Rows are points. To make a cloud, some directions were put in groups of two or more. Within a group, all points are equally far from the middle, so they leave a hole (a ring in 2 directions, a hollow ball in 3). The other directions are filled evenly. Then the cloud was stretched, turned, moved and blurred a little. Count the holes, and give their numbers of directions, smallest first.
(in the rows, 128 means zero)

Cloud (20 x 3)
[[109 161 109]
 [145  95 152]
 [ 95 110 201]
 [165 106 105]
 [ 74  79 135]
 [127 136  79]
 [158 125 169]
 [175 141 159]
 [ 87 137 184]
 [171 115 155]
 [ 94 131 189]
 [171 135 162]
 [108 122  91]
 [168 127 164]
 [115 127  86]
 [140  92 138]
 [121 106 188]
 [119 113 190]
 [124  87 165]
 [102 131  92]]
Holes: 1 (2)

Cloud (32 x 4)
[[136 112 114 189]
 [156 164 143 149]
 [105 124 184 105]
 [ 97  95  86 142]
 [ 88 149 158 149]
 [ 90 135  85 133]
 [175 130 116  71]
 [160 128  71 124]
 [160 151  82 141]
 [125 139 136 184]
 [171 159 106  98]
 [117 106  71 125]
 [120 156 138 175]
 [150 167 121  84]
 [163 104 126 176]
 [103 170 110 106]
 [ 76 146 128 152]
 [141 155  77 118]
 [155 139 176 128]
 [ 87  90 110 101]
 [ 99 114  78 135]
 [139  92 115  61]
 [ 69 110 136 115]
 [131 113 181  79]
 [114  70 135  80]
 [153  79  82 137]
 [157  77 161  82]
 [124  69  91 119]
 [159 115 149 170]
 [134 179 107 120]
 [177  75 114 136]
 [169 128 129  63]]
Holes: 1 (4)

Cloud (27 x 4)
[[115  48 115 117]
 [130  62 140 128]
 [148  71  98 156]
 [152 170 182 129]
 [130  61  91 130]
 [111 132 150  72]
 [118 164 121 163]
 [111 175 148 113]
 [131 118  92 185]
 [162  99 130  73]
 [163 143  92 110]
 [122 133 158  67]
 [157 116 165 164]
 [139 165 123 170]
 [177 179 115 135]
 [ 83 133 135 104]
 [125 150 102  69]
 [154 123 137 192]
 [114 127 166 166]
 [ 80 141 118 153]
 [120  95 154  96]
 [ 81 116 126  97]
 [176 140 141 170]
 [153 131 163 174]
 [ 71 105  85 131]
 [ 73 106 143 125]
 [159 100 115  73]]
Holes: 1 (3)

Cloud (46 x 6)
[[122  69  89 121 144  95]
 [ 93 115 131  97 104  91]
 [137 147 145 168 172 128]
 [134 137 142 119  64  75]
 [113  94 151 121  66  55]
 [144 126 117 153 107 132]
 [145 171 132 104  95 142]
 [152 142 133  89 114 158]
 [ 79 115 126 157 145  94]
 [ 71  84 122 125 117 130]
 [ 63 141 132 172  79  71]
 [107 199 171 114 109 149]
 [ 75 142 164 132 112 113]
 [ 58 100 116 106 121 131]
 [ 76  98 100 149  95 148]
 [139 120  96 184 180 111]
 [ 85 122 147 118  97  94]
 [122 120 184 100 136 124]
 [169 192 155 137  86  75]
 [ 68  91 121  95 115 144]
 [204 119 124 117 124  75]
 [101 156 118 131 110 156]
 [147 195 168 117  83 108]
 [ 66 101 106 123 103 137]
 [127 209 175 128 118 109]
 [160 128  88 176 156 123]
 [118 100 104  81 137  79]
 [119 159 197  99 119 134]
 [ 97  70 147 106 126 156]
 [124 135 176  72  68 146]
 [199 103 139  92 181 166]
 [147  82 133  98 107 150]
 [127  79 168 147 160 133]
 [139 105 143 158 136  87]
 [ 74 126 160 137 207 113]
 [172 132 134  69  97 169]
 [197  91 121 147 112 111]
 [134 138 134  97 125 166]
 [ 80 149 137 110 134 108]
 [111 117 113 100  88 137]
 [ 74 155 170  90 159  96]
 [154 111 141  94 144  88]
 [114 138 141 130 114 133]
 [ 57  92  76 150  83 111]
 [117  81 164  84 126 113]
 [179 121 161 159 174  88]]
Holes: 0

Cloud (76 x 8)
[[133 185 130 136 223 141 153 132]
 [173 181 146 143 129  75 157 104]
 [124  68  81 107  77 111 100 102]
 [ 93 153 173 126  90 119 145  80]
 [141  81 138 112 205  92 117 127]
 [185 139 128 157 140  94 149  97]
 [103  91 124 140 163 170 159  80]
 [200 151  91 121 144 104 147 168]
 [ 95 110  76  87 114 175 122 101]
 [136  60 133 121 165 155 149 107]
 [148 152 168 175 104 128 126 154]
 [ 80  95 202 136 165 147 124  96]
 [135 174  99 128 147 187 112 110]
 [133 112 175 133 209  89 122 126]
 [132  71 176 134 122  63 139 112]
 [154 149 165 145 182 130 175 148]
 [ 95  71 179 185 153 158 120 127]
 [118  91 156 195 101  81 133 138]
 [129 130 136 136 129 111 114  54]
 [161 145 144  97  99 126 144  75]
 [117 178 176 162 166 112 122 125]
 [105 104  96 157 196 122 150 110]
 [119 124 120  92 183 111 159  53]
 [153 137 145 167 188 129 104 110]
 [150 109 130  74 154 127 160  64]
 [ 87  69 104 131 120 148  86 117]
 [125 180 106 149 176 185 131 137]
 [101 103 101 101 178 120 160  73]
 [166 140 101 113 186 128 132 177]
 [121 173  91 114 158 177 134 153]
 [148 189  69 132 160 106 121 136]
 [ 89 148 126 127 122 152 161 156]
 [166 181 106 136 137 153 151 155]
 [170  87  57 124 137 130 122 123]
 [110 151 101 118  56 128 126 125]
 [126 128 145 154 155  96 140  55]
 [152 124 148 197 113 127  95 151]
 [123 131 163 135 142 168 142 155]
 [175 103 138 156 207 101 143 145]
 [141 161  81 163 188 110 128 145]
 [ 86 166 187 130 139 116 139  92]
 [113  79 162 124 108 128 117  59]
 [121  63 141 107 128  89 122 137]
 [107 135  85 195 115 148 114 164]
 [117 177 125 155  90 162 149 102]
 [140  95 125 100  85 159 140  88]
 [136 137 171 131 137 104  99 142]
 [169 172  69 118 187 116 103 142]
 [104  68 176 188  93 122 137 126]
 [146 160 160 187 137  96 109 148]
 [132 180 117 167 153  81 158 159]
 [118 154  88 163  83 109 101 114]
 [133 152  82  75 146 115 153  84]
 [170  82 168 157 161  74 108 137]
 [ 79  85 154 167 143 163  95 115]
 [ 81 149 115 181 148 124 105 134]
 [149  58 128 131 163 162 128 148]
 [ 86 109 137 159  81 158 160  88]
 [157 142 106  95 134 116 176  82]
 [128 189 105 162 191 158 157 111]
 [133 143 143 198 125 120  94 134]
 [179 137 130 155 165 146 141 172]
 [171  86 107 102 114  73 141 141]
 [160 100 150 127 109 131 160  93]
 [ 94  74 177 136 157 162 113  90]
 [169 170 143 112 115  71 148  91]
 [103 101  64 119 100 153  85 111]
 [160 132 137 184 178 139 158 152]
 [104 101 138 198 137 162 115 178]
 [198 137 148 153 183 111 119 152]
 [125 141 171 117 209 110 124 100]
 [101 141 120 130 144 177 126 170]
 [148 160 164 161 132  80 119 151]
 [170 134 116 128 212 148 123 160]
 [153 141  50 150 147 160 117 140]
 [107 176 130 157  74 128 120  99]]
Holes: 2 (3, 4)

Cloud (83 x 8)
[[ 77  93 142 105 119 143 107 109]
 [141 182 138  51 117 163 136 154]
 [134 113 114 111 133  74 146  87]
 [130  96 146 108 104 223  27 129]
 [170  89 121 142 108 153  92 103]
 [184 100  86 118 130 136  98 152]
 [114 106  93  96  99 144 123 107]
 [163 115 181 153 134 155  46  98]
 [178 115 126 125 135 128  92 147]
 [170 103 132 156 105  75 100 143]
 [ 68 123 144 106 186 137 129  82]
 [ 93 110  80  96 131  98 154  88]
 [171 145  88 157 120 119 117 107]
 [110 134 130 163 132 119 109 106]
 [120 136 187  98 125 143 111  90]
 [133 102 157 121 159  95 136  56]
 [162 161  82 149 160  81 103 106]
 [180 111 126  96 107 183 135 129]
 [ 83 144  93 134 144 184 122 157]
 [144 109 172 122  99 107  91  72]
 [126 148 198 134 141 130 121  78]
 [194 148 130 148 129 138  84 130]
 [150 144 126  91 118 170 143 132]
 [ 88 174 121 119 144 137 101  90]
 [100 129 107  98 159  85 105  84]
 [ 91 134 103 125 152 106 190  55]
 [110 107 106 147 138  88  81 132]
 [139  94 119 112  90 185 110 132]
 [ 80 125  66  73 123 151 168 121]
 [135 170 155 113 159 163 126 111]
 [ 78 104 107  97 105 132  88 178]
 [ 76 117 137 129 157 174  48  88]
 [140 119 172 117 164 191  93  90]
 [115 180 122 108 135  72  43 140]
 [121 111  94 167 120 157  40 124]
 [127 121 133 123 189 138 141 107]
 [130 132 148 125 168 192  88  70]
 [ 99 131 104 103 173 164 162  91]
 [121  95 122 112  97 214  64 133]
 [108 180 139 113 178 110 108 167]
 [129 156 158 110 167 163 109 141]
 [102 110 179 107 104 162  99  88]
 [149 141  81 111 116 111 159  82]
 [125 107 168 156 138 176 148  59]
 [176 168 159  85 116 139 163 145]
 [124 118 152  73 159 125 110 154]
 [ 89  99 136 171  94 146  44 150]
 [ 89 183 131 142 150 158 102 137]
 [120 124 116  99 208 158 136 125]
 [173 142 111  84 111 158 210  93]
 [ 84 115 132 126 173 108 139 126]
 [134  71 110 100 132 109 146  84]
 [140 108 122 150  90  81 103 139]
 [119 118 128  95 107 201  92  82]
 [116 115  86 164 152  90 131 100]
 [157 127  84  95 147 118 113  94]
 [ 78 138 117 150 103  93 150 136]
 [103 149 123  94 147 127  95 167]
 [133 155  86 169 145 113 116  94]
 [116 134  66  75 144 114 146  86]
 [130 127 147 125 144 149 181  95]
 [ 79  74  66  99 135 143 161 125]
 [120  94 127 114 179 173 181 100]
 [130 122  66 133 107 148  87 153]
 [159 153 146  94 188 167 154  94]
 [142 124  95 194  95 168  79  95]
 [161 131 127 135 138 147  80 138]
 [ 62  86  81 161 123 140  63 187]
 [154 189 148  66 138 133 105 171]
 [ 95 117 100 100 130 127 123 140]
 [164 132 167  99 189 181 111  85]
 [112  99 114 147 195 132 147  54]
 [173 125 177  88 142 154  86  79]
 [171 154 102 125 145 175 149 143]
 [ 80 171 142  56 160 171 107 116]
 [ 82  97 139 134 123 202 169  92]
 [121  67 135 131 105 183  98 100]
 [150 103  67  93 129 103 125  74]
 [183 174 147  79 124 127 114 142]
 [ 98  95 117 106  96 122 124 132]
 [ 31 114 128  68 138 128 147 115]
 [150  87 175 126 154 152 138  90]
 [134 131 110 155 155 114  95 131]]
Holes: 0
